Each row of a before or after table is a point. The points were changed in one or more steps. Then noise was added and the rows were shuffled. The steps act on how far a point lies along the listed directions, d1 being the first. Write out the steps. A step turns or swaps two directions, mirrors them in a line or flattens them onto one, adds a multiple of one to another, or multiplies one. Angles are multiples of 10 degrees, from the lower direction toward the higher: turns from -170 to 170, lines from 10 to 170 but not 90. Use the fewest steps. Two steps may share a direction if one is a turn and the other turns, adds or multiplies; they go together, in the order done. Otherwise the lowest direction goes first.
In the rows, zero is written as 128.

Directions:
(1): [189 169 108]
(2): [170  91 179]
(3): [146  76  75]
Before (11 x 3)
[[161 203 115]
 [120  95  57]
 [141 161  59]
 [121 124 142]
 [196 192 178]
 [201 191  90]
 [120 113 144]
 [ 92 100  84]
 [ 83 114 164]
 [148  74 129]
 [ 91 159 146]]
After (11 x 3)
[[186 179 119]
 [115 127 141]
 [ 97  89 119]
 [116  89 113]
 [115 157 157]
 [212 154  78]
 [194 202 131]
 [164 115  89]
 [123  72  91]
 [ 88 136 169]
 [118 134 140]]
Steps: turn d1 and d3 by 20 degrees; multiply d2 by 0

Directions:
(1): [151  59 167 140  90 157 149 204]
(2): [ 89  94 122 103  81 139  30 115]
(3): [ 88 182  84  99  56 136 166 166]
(4): [179 202 182 156  96 117  82 148]
(5): [ 45 151 170 137 182 121 114 184]
Before (13 x 8)
[[138 126 126 144 158 144 213 142]
 [136 125 148  96  50 132  44 138]
 [163  96 243 172 143 114  72 168]
 [ 78 134 119 141 231  74 160 111]
 [ 80 105 112 103 177 122 137 117]
 [ 52  87  95  92 174 163 196 111]
 [151 200 131 141 103  96 158 105]
 [126 156 167 171 213  94 136 122]
 [ 73 117 152 149 212 124  34 118]
 [137  75 116 127 158 136 152 155]
 [224 133 124 155  40 133 139 121]
 [182 139 185 169 121 145 115 206]
 [129 153 121 120 160 126 188 171]]
After (13 x 8)
[[158 111 248 186 164 110 139 203]
 [ 32 130  92 113 205  77 126 104]
 [173 112 176 167 144 152 182 224]
 [ 71 174 164 156 205 120  40 146]
 [144 181 103 137 128  93 189  80]
 [ 99  71 106 121 144 155 192 135]
 [121  60 121 121 137 145 121 161]
 [ 82 144 144 151 220  91 158 119]
 [238 101 139 167  82 130 173 117]
 [ 31  81  92  75 126 168 108 101]
 [191 171 183 129  64 120  88 155]
 [100 113 102 102 149 135 186 155]
 [ 66 117 111  95 149 125  94 116]]
Steps: multiply d1 by 1.3; turn d2 and d4 by 50 degrees; turn d3 and d5 by -20 degrees
